Each row of a before or after table is a point. One or more steps were done to the points. Then noise was added and the rows were shuffled. The steps act on columns, c1 being the first. Name the steps. A step turns or swaps two columns, mirrors them in a line or flattens them onto one, adds a multiple of one to another, or multiplies or shifts one. Angles are multiples of 10 degrees, from the lower column toward the higher: turns from -170 to 170, lines from 10 to 170 but not 90. Use the fewest steps. Two steps may share a column if one is a turn and the other turns, adds or multiplies; they go together, in the order done. Otherwise the lowest column goes first.
In the rows, zero is written as 128.

Before:
[[125 137]
 [105 107]
 [149 153]
 [ 74 121]
 [103  88]
 [118 164]
 [191 109]
 [211 118]
 [189 126]
 [ 57 187]]
After:
[[190  59]
 [121 189]
 [122  73]
 [112 190]
 [ 84 103]
 [137 127]
 [107 108]
 [116 219]
 [164 114]
 [152 148]]
Steps: swap c1 and c2

Before (9 x 6):
[[137 160 105  99 111 161]
 [120 160 103 153 144 122]
 [147 128 127 153 134 125]
 [116 134 132 134 136 131]
 [116 137 114 136 140 187]
 [115 156 126 118 157 147]
 [122 133 100 121 145 129]
 [249 129 122 135 147 123]
 [115 166 130 146 138 121]]
After, 9 rows:
[[126 248 121 135 147 123]
 [128 146 127 153 134 125]
 [123 122 100 121 144 129]
 [101 114 125 118 156 146]
 [ 97 137 104  99 111 160]
 [ 90 116 130 146 139 121]
 [118 116 116 136 140 186]
 [ 95 119 102 152 144 122]
 [122 117 133 134 135 131]]
Steps: turn c1 and c2 by 90 degrees

Before:
[[143  81 117  80 132  97 174 103 132 138  55]
 [126 108 142 137 122  98 214 123  82 158 115]
 [ 33  82  67  33 207 190 181 113 152  69 206]
 [ 62 129 201  34 180 118 194 133 107 141 114]
 [ 90 138 132 172 108 117 117 101 118 102  68]
 [135 165 110 109 131  41 147  98 108 117  87]
 [170 115 149  93 184  94 158 154  67 143  80]
 [ 84 133  87 128  62  93  86 158 166 101 115]
 [146 114 139 140 112  47  97  90  87 193  72]
 [ 12  64  80 110 116  94 109 133 159  17 159]]
After (10 x 11):
[[127 124 141 138 100  98 216 107  81 139 117]
 [148  91 139 138  64  49  98 115  85 150  89]
 [142 105 116  81 124  96 173  79 131 139  79]
 [ 89 101 132 175 140 118 115 134 120  97  86]
 [ 62 136 202  32 141 119 194 127 106 178 120]
 [  9 135  80 112 217  93 105  64 164  61 150]
 [ 84 156  86 130 119  93  88 132 166  58 116]
 [166 155 150  95 144  95 159 115  69 183  91]
 [136  96 108 108 141  43 147 163 108 125  98]
 [ 33 112  67  34 217 190 182  88 153 167 185]]
Steps: swap c2 and c8; turn c5 and c10 by 60 degrees; multiply c11 by 0.7

Before, 12 rows:
[[164 133 113 121 127 111 109 117  90 158 141 149 143 141  82 114 124 109]
 [171 118 124 133 114 141 140  95 119 171  35 107  80 148  92 154 120 124]
 [149 155 138 112 136 139 143 114 101 164 109 133 141  77 113  92 142 156]
 [148 112  66 132 130 226 107  98  93 161 123 119 112 148 158 105 130 146]
 [117 147 115 125 136  99 133 110  93  88 136 137 106 150 102  88 112 143]
 [165 114  71 133   7 126 154 148 124 139 111 144 108  99  88 144 110 154]
 [104 140 112  86 108 121 140  99  89 182 100 117 130 144 107 104 124 152]
 [122 131 130  93  93 100 172 210 159 115 107 141 109 114 152 199  61 129]
 [154 134 129 114  94 196 122 100 165 182 123 151 113 132 106 129  99 152]
 [172 127 122  64 120 133 132  99  92 154 131 152 139  84 156  85  84 128]
 [135 153  85 114 138 145 212 133 153 138 129 151 128 147  87 100 120 152]
 [145 121 133 117  93 108 147 114 206  76 135 127 112 144  84 231 134  46]]
After:
[[101 138 110 100  98 125 106  85 165 183 110 115 148 147 136 106 138 135]
 [147 118  62 144 124 221 152 102 156 162 128 121 138 149 110 106 142 153]
 [135 154  89 114 128 142  90 125 108 137 141 153 151 148 207  99 115 139]
 [145 122 135 122 134 106  84 114  54  71  95 132  47 147 148 232 109 100]
 [153 152 136 112 114 141 113 109 150 162 133 137 162  74 142  90 151 127]
 [167 133 111 124 139 108  85 115 165 156 128 149 118 141 109 112 137 104]
 [153 134 131 125 126 195 111  96 103 183  96 154 140 131 119 131  86 153]
 [111 148 118 134 138 101 101 108 163  87 134 134 132 154 134  90 121 156]
 [120 132 133  68 106 102 153 194 119 121  92 138 117 116 172 195  55 144]
 [162 108  73 127 110 128  89 152 137 135  10 143 136  98 156 138 114 162]
 [174 120 127 143  39 140  89 102 141 174 109 110 100 150 137 153 126 165]
 [168 125 119  73 127 136 158  81 185 155 119 149 135  81 131  80 103 119]]
Steps: turn c4 and c8 by 20 degrees; swap c5 and c11; swap c7 and c15; mirror c9 and c17 in the line at 100 degrees; turn c13 and c18 by -60 degrees

Before, 9 rows:
[[141 128 150 118 140 154 107 112 100 155  95 143 124 126 142 121 146 148
  126 144 133 116  94 139]
 [155 150 102 102 137 140 119 113 137 123 122 143 110 164 150 118 147 133
  165  87 142 109 110 162]
 [153 154 149 134 103 162 146 132 116 137 129 108 143 117 142 104  99 128
  124 108 122 149 134 147]
 [153 137 118 144 105 168 134 138 116 152 140 122 156 111 120 114 112 119
  143 148 136 119 131 116]
 [145 145 128 154 104 130 122 103 115 117 136 130 162 108 176  92  85 149
  114 171 121 153 132 158]
 [160 124 130 109 147 138 116 122 116 152 123 122 125 117 132 110 128 125
   86 131 111 145 115 104]
 [125 132 163 138  98 151 159 121 151 141 136 104 166 114  87 139 101 130
  129 161  73  97 130 135]
 [117 126 108 159 169 112 159 117 136 127 127 104 141 114  95 126 108 149
  121 120 119 158 126 108]
 [149 116 136 104 156  91 170  84 118 136 175 114 165 133  95 145 158 137
  112  92 102 149 141 135]]
After, 9 rows:
[[ 80 150 101 102 138 139 119 139 118 122 121 144 110 165 183 119 148 132
  164 134 142 108 111 162]
 [ 97 155 151 136 103 160 147 126 139 139 128 108 143 117 162 103  99 128
  123 120 121 148 134 145]
 [110 126 129 109 145 139 116 134 138 154 123 121 123 117 137 111 127 128
   84 102 110 143 116 104]
 [151 146 129 154 105 130 123 156 135 116 136 131 163 107 250  91  88 149
  116  87 124 154 133 159]
 [ 86 116 135 104 156  90 169 172 132 135 175 112 164 133  47 145 160 142
  113 134 104 150 141 135]
 [128 127 110 161 167 113 160 138 118 127 127 105 142 114  46 126 108 151
  121 140 122 157 125 107]
 [155 131 165 138  97 150 160 131 105 141 136 102 168 113  24 137 101 140
  130 111  74  95 132 137]
 [128 137 119 145 104 169 134 122 141 151 138 120 156 111 108 116 112 118
  143  96 133 121 130 115]
 [133 128 151 116 139 153 107 149 152 153  95 142 123 128 161 122 146 147
  126 110 137 115  96 139]]
Steps: turn c1 and c20 by -130 degrees; turn c8 and c9 by 170 degrees; multiply c15 by 2.5; turn c18 and c21 by 10 degrees
